Every row gives one point. Each copy is the shape, with its points in the same order, turned, moved and blurred by noise. Is it also mirrored, or only turned?

Shape (8 x 2)
[[ 23  14]
 [ 89  45]
 [ 31 -66]
 [-24 -13]
 [-41 -16]
 [-19  12]
 [ 12 -10]
 [-40 -18]]
Copy 1 (8 x 2)
[[ 28  12]
 [ 92  55]
 [ 49 -73]
 [-15 -27]
 [-30 -33]
 [-15   5]
 [ 27 -13]
 [-27 -27]]
Copy 1 is: only turned
Copy 2 (8 x 2)
[[  4 -10]
 [ 40 -72]
 [ 52  55]
 [-22  35]
 [-35  51]
 [-28  15]
 [ 11  21]
 [-33  48]]
Copy 2 is: mirrored
Copy 3 (8 x 2)
[[   0  -47]
 [   5 -119]
 [  79  -16]
 [   6    8]
 [  -1   27]
 [ -15   -6]
 [  21  -23]
 [   1   29]]
Copy 3 is: mirrored
Copy 4 (8 x 2)
[[-28  26]
 [-94  56]
 [-36 -55]
 [ 19   0]
 [ 37  -3]
 [ 14  26]
 [-18   2]
 [ 36  -3]]
Copy 4 is: mirrored

Shape (8 x 3)
[[ 37 -31  29]
 [ 79  78 -33]
 [ 23   7   2]
 [-53 -12 -64]
 [-18  12  30]
 [  3  46   7]
 [-11   4  13]
 [-63 -14  36]]
Copy 1 (8 x 3)
[[-81  -9  27]
 [ 34 -77  48]
 [-33 -12  16]
 [-10  14 -81]
 [-31  39  16]
 [  6   7  26]
 [-32  20   6]
 [-46  77 -11]]
Copy 1 is: only turned
Copy 2 (8 x 3)
[[-29 -58  21]
 [ 52 -62 -85]
 [ -4 -22 -13]
 [-61  56 -28]
 [  9   2  28]
 [ 35  -7 -10]
 [ -7  -1  18]
 [-18  38  59]]
Copy 2 is: only turned

Shape (10 x 4)
[[-30   2  26  25]
 [-15  41  16 -41]
 [-41 -38   5  36]
 [-12 -23  87 -10]
 [ 21 -20  57  59]
 [ -7  86 -34  -8]
 [ 10 -24  34  56]
 [ 29 -47  49 -10]
 [-52  12 -12  38]
 [ -4  21 -90  26]]
Copy 1 (10 x 4)
[[-29 -18  31  -1]
 [-48  10 -38  27]
 [  5 -26  60  20]
 [-71 -70   8  34]
 [-13 -89  32 -37]
 [ -1  57 -36 -18]
 [  9 -58  28 -21]
 [-10 -84  -7  26]
 [  0  17  51  -1]
 [ 59  49   2   6]]
Copy 1 is: only turned
Copy 2 (10 x 4)
[[-32 -13  23  -3]
 [ 31 -49  14  24]
 [-43   4   0 -40]
 [-63 -71 -11  24]
 [-82   8  -4  38]
 [ 65   7  49  34]
 [-67  17  -8  17]
 [-48 -35 -56  27]
 [-10  10  41 -30]
 [ 52  68   8 -20]]
Copy 2 is: only turned
